Each row is a point. The window is the flat piece filled in between its corners: a triangle in 3 columns, a solid with four corners in 4, and so on. A path goes straight from each point to the next, and from the last back to the first. After which points does the path pass through the window?

Window (4 x 4):
0.34,0.77,0.46,0.35
0.06,-0.38,0.31,-0.10
0.34,0.45,-0.12,0.58
-0.46,-0.50,0.02,0.23
Path:
(1): -0.07,-0.50,0.22,0.40
(2): -0.44,-0.12,-0.33,-0.06
(3): -0.41,-0.31,-0.38,-0.22
(4): -0.15,-0.93,0.34,0.52
(5): 0.45,-0.15,0.45,0.59
(6): 0.10,0.17,-0.01,0.14
(7): 0.40,0.69,-0.02,0.07
(8): 0.57,0.46,0.46,0.75
(9): 0.67,0.67,0.36,0.80
(10): 0.47,0.80,0.16,0.26
(11): 0.39,0.55,0.01,0.11
(12): 0.47,0.28,0.40,0.67
(13): 0.40,0.32,0.35,0.70
(14): 0.33,0.47,0.17,0.13
(15): -0.01,0.57,0.36,-0.14
(16): 0.09,0.05,0.71,0.40
Through the window after points: 5

Window, 6 rows:
0.77,-0.38,0.76,0.21,1.03,-0.15
-0.93,-0.02,-0.58,-0.51,0.29,0.23
0.74,0.20,0.26,-0.08,-0.30,0.22
-0.63,0.55,-0.34,-0.20,0.25,0.67
0.77,-0.15,-0.08,0.28,0.79,-0.08
0.43,-0.10,0.19,0.50,-0.38,0.48
Path:
(1): 0.47,-0.18,-0.24,-0.33,0.37,0.73
(2): 0.87,-0.11,0.00,-0.47,-0.11,0.88
(3): 0.41,0.41,0.41,0.32,-0.26,-0.37
(4): -0.20,0.30,-0.28,-0.05,0.17,-0.14
(5): 0.10,0.00,-0.47,-0.10,0.29,0.62
(6): -0.11,-0.15,-0.09,-0.32,0.01,0.74
(7): -0.47,0.35,0.06,0.08,0.16,-0.10
(8): 0.11,0.01,0.22,0.55,0.72,-0.42
(9): 0.47,-0.44,0.22,-0.06,0.85,0.56
(10): 0.83,-0.31,-0.20,-0.44,0.03,0.85
(11): -0.08,0.51,0.22,0.42,0.24,-0.19
(12): 0.31,0.42,0.19,0.03,-0.15,-0.01
(13): 0.74,-0.19,0.06,-0.26,-0.07,0.81
(14): -0.03,-0.37,-0.27,-0.53,0.72,0.75
(15): -0.11,0.41,-0.04,0.25,0.25,-0.10
(16): 0.27,0.26,0.24,0.39,0.15,-0.64
Through the window after points: 2, 10, 12, 14, 16

Window:
0.62,0.44,-0.52,0.16,0.25,0.04,-0.36,-0.22,-0.13
0.24,-0.25,0.23,-0.80,0.19,-0.40,-0.12,-0.04,-0.59
-0.56,0.01,-0.09,-0.43,0.08,-0.87,-0.42,-0.30,0.04
0.43,0.04,-1.29,-0.13,-0.32,0.16,0.66,0.47,0.60
0.01,0.06,-0.72,-0.32,-0.82,0.05,-0.35,0.04,0.74
0.72,-0.09,0.35,0.75,0.04,0.15,0.60,-0.70,-0.44
-0.40,0.10,0.64,-0.18,-0.08,0.19,0.56,0.39,-0.85
0.03,-1.11,0.14,0.14,0.52,0.07,0.04,-0.15,-0.20
-0.02,-0.02,0.11,0.08,0.10,0.45,0.44,-0.82,-0.40
Path:
(1): 0.32,0.28,0.01,-0.25,0.42,0.14,0.07,0.05,0.17
(2): 0.43,-0.09,-0.64,0.38,-0.38,-0.20,-0.35,-0.76,-0.89
(3): -0.23,-0.45,-0.24,-0.03,-0.15,-0.34,-0.49,-0.58,-0.89
(4): 0.17,-0.17,0.88,-0.33,0.61,-0.01,0.19,-0.12,0.14
(5): 0.16,0.24,-0.33,-0.17,0.11,0.06,0.35,0.16,0.54
(6): 0.07,-0.31,-0.90,-0.12,-0.45,-0.16,0.25,-0.03,-0.30
(7): 0.47,0.05,-0.88,0.26,-0.51,-0.13,-0.08,-0.32,-0.82
(8): 0.12,0.00,0.04,-0.18,0.57,0.33,0.30,-0.02,0.60
Through the window after points: 1, 5, 7

Window, 12 rows:
0.06,-0.69,0.88,-0.38,-0.10,-0.54,0.18,-0.02,-0.18,0.33,0.31,-1.07
0.21,0.52,0.57,0.82,-0.80,-0.41,0.22,-0.14,1.09,0.23,-0.21,-0.24
0.34,0.52,1.02,-0.63,0.10,0.31,0.71,-0.14,0.72,-0.72,-0.23,0.77
0.90,0.16,-0.14,0.02,0.82,0.11,-0.11,0.12,-0.22,-0.51,-0.44,-0.02
-0.76,-0.40,-0.86,0.56,0.93,0.21,0.74,0.72,-0.35,0.07,-0.35,0.02
0.11,-0.29,-0.53,-1.00,0.28,-0.25,0.21,-0.51,0.51,-0.82,-0.70,0.09
-0.28,-0.17,0.10,-0.34,-0.60,-0.55,-0.07,-0.48,0.33,-1.23,0.75,0.25
0.28,0.18,-0.76,-0.33,-0.06,0.35,0.79,-0.12,-0.38,0.79,0.17,-0.30
0.17,0.56,-0.18,-0.74,0.18,-0.83,-0.35,0.17,-0.78,0.05,0.07,0.02
-0.21,-0.05,-0.53,-0.34,0.05,0.47,-0.21,0.84,-0.67,0.48,0.26,-0.38
-0.16,-0.04,-0.07,-0.13,0.79,-0.12,0.32,0.38,0.48,0.13,0.35,-0.25
1.09,0.07,-0.62,-1.27,-0.15,-0.53,0.14,0.61,-0.71,0.05,0.07,0.07
Path:
(1): 0.04,0.58,0.45,-0.46,0.05,0.00,0.67,0.29,-0.10,-0.73,-0.11,-0.28
(2): -0.17,0.40,-0.05,-0.62,-0.01,-0.09,0.44,0.45,0.22,-0.42,-0.02,-1.19
(3): 0.08,-0.46,-0.53,-0.11,0.20,-0.12,-0.13,0.05,-0.46,0.28,0.13,0.36
(4): 0.11,-0.52,-0.20,-0.19,0.37,-0.40,-0.54,0.46,-0.25,0.38,0.37,0.90
(5): -0.14,0.12,-0.26,-0.19,0.43,-0.02,0.55,0.25,0.10,-0.15,0.00,-0.46
(6): 0.33,0.38,-0.59,-0.38,0.10,-0.30,0.55,0.32,0.15,-0.79,-0.12,-0.33
(7): 0.04,-0.19,-0.33,-0.31,0.31,0.21,0.05,-0.09,-0.11,0.45,-0.09,0.55
(8): 0.10,-0.42,-0.02,-0.08,0.30,0.23,-0.18,-0.10,-0.12,0.31,-0.48,0.99
(9): -0.43,0.51,-0.21,0.04,0.43,-0.38,0.71,0.47,0.14,-0.45,0.28,-1.01
(10): -0.11,0.23,-0.09,0.01,-0.25,-0.21,0.40,0.27,0.16,-0.43,-0.07,-0.45
(11): 0.19,-0.33,0.34,-0.01,0.15,-0.08,-0.22,-0.20,0.22,0.59,0.30,0.44
(12): 0.07,-0.45,0.13,-0.32,0.03,-0.33,0.09,-0.13,-0.12,0.26,-0.02,-0.09
(13): 0.09,0.15,0.33,-0.14,0.02,-0.16,0.47,0.32,0.26,-0.06,0.24,-1.00
(14): 0.22,0.42,0.25,0.15,-0.35,-0.24,0.33,0.07,0.52,-0.01,-0.12,-0.72
(15): 0.20,0.02,-0.04,0.27,-0.20,-0.15,0.02,-0.07,0.31,0.27,-0.10,0.64
(16): 0.36,-0.22,0.09,-0.18,0.40,0.00,0.09,-0.08,0.25,-0.02,-0.12,0.36
Through the window after points: 4, 10, 12, 14, 16

Window, 14 rows:
-0.26,0.58,0.12,0.76,0.60,-0.99,-0.03,-1.40,0.12,0.49,0.01,-0.47,0.66,0.36
0.02,-0.30,-0.79,-0.43,-0.66,0.38,-0.15,0.37,0.46,0.16,-0.04,0.59,0.41,0.07
-0.91,-0.14,0.07,-0.07,0.26,-0.26,-1.08,0.33,-0.26,-0.53,-0.32,-0.08,0.46,-0.30
0.15,0.34,-0.28,-0.08,-0.01,0.40,0.03,-0.41,-1.09,0.15,0.51,0.11,0.39,-0.18
0.66,0.11,-0.13,0.32,-1.12,-0.08,0.82,0.20,-0.20,0.40,-0.48,-0.50,-0.17,-0.15
0.06,-0.39,-0.24,0.34,0.59,-0.70,-0.55,-0.46,-0.81,-0.03,0.29,0.38,-0.11,0.63
-0.17,-0.12,0.83,0.09,0.26,-0.76,0.32,-0.39,-0.46,0.53,-0.19,-0.48,0.78,-0.23
-0.31,-0.20,0.31,0.45,-0.34,-0.37,-0.56,-0.55,0.01,0.69,-0.70,0.68,0.25,0.31
0.06,0.40,-0.59,-0.02,-0.16,0.43,-0.27,-0.15,0.03,0.87,-0.05,-0.17,-0.01,0.82
-0.32,-0.25,-0.26,0.33,0.20,-0.39,0.11,-0.36,0.41,-0.05,1.10,-0.03,-0.89,0.04
0.17,0.52,-0.12,-0.30,-0.12,-0.54,-0.55,-0.15,-0.05,0.21,0.37,-0.26,-0.10,-0.22
1.10,0.81,0.36,0.16,0.30,0.16,-0.23,0.14,0.40,0.06,0.18,0.14,-0.02,-0.37
0.28,0.13,0.40,-0.66,0.55,-0.22,0.39,-0.26,0.08,-0.85,0.03,1.55,-0.90,0.40
-1.50,-0.30,0.03,0.15,-0.29,-0.63,0.34,0.18,-0.49,0.02,0.49,1.17,0.99,0.65
Path:
(1): -0.16,-0.15,-0.39,0.32,0.42,-0.46,-0.09,0.36,-0.31,-0.09,-0.12,0.25,-0.35,-0.62
(2): -0.24,0.07,0.23,-0.06,-0.10,-0.27,-0.24,-0.46,0.06,0.02,0.35,-0.07,0.13,0.38
(3): 0.15,-0.13,0.37,0.17,-0.21,-0.40,-0.07,-0.20,0.01,-0.30,0.52,-0.17,0.21,0.30
(4): -0.17,0.52,-0.28,-0.11,0.55,-0.33,0.05,-0.36,-0.51,0.86,-0.40,0.04,0.30,-0.32
(5): -0.17,0.17,-0.23,-0.26,0.24,-0.51,-0.06,-0.10,-0.32,0.38,-0.09,0.38,0.11,-0.30
(6): 0.34,0.11,0.65,0.43,-0.25,-0.46,-0.52,-0.54,-0.06,-0.05,0.59,-0.91,0.21,0.53
(7): -0.03,-0.05,0.23,0.06,-0.49,-0.35,-0.33,-0.19,0.11,0.12,-0.03,-0.01,0.26,0.42
(8): -0.25,0.12,-0.37,0.20,0.44,-0.24,-0.14,-0.17,-0.01,0.36,-0.18,0.32,-0.09,-0.12
(9): 0.01,0.38,-0.23,0.04,0.26,-0.18,-0.19,-0.19,-0.07,0.46,-0.06,0.13,-0.16,-0.05
(10): 0.82,-0.54,0.29,0.06,-0.52,0.07,-0.24,-0.36,-0.21,-0.40,0.29,-0.46,0.17,0.66
(11): -0.08,-0.28,0.14,0.12,-0.27,-0.05,-0.12,-0.72,-0.03,-0.14,-0.21,-0.06,0.39,0.76
(12): -0.48,0.34,-0.03,0.36,0.32,-0.51,-0.06,0.20,-0.19,1.06,0.02,0.73,0.08,-0.28
Through the window after points: 1, 5
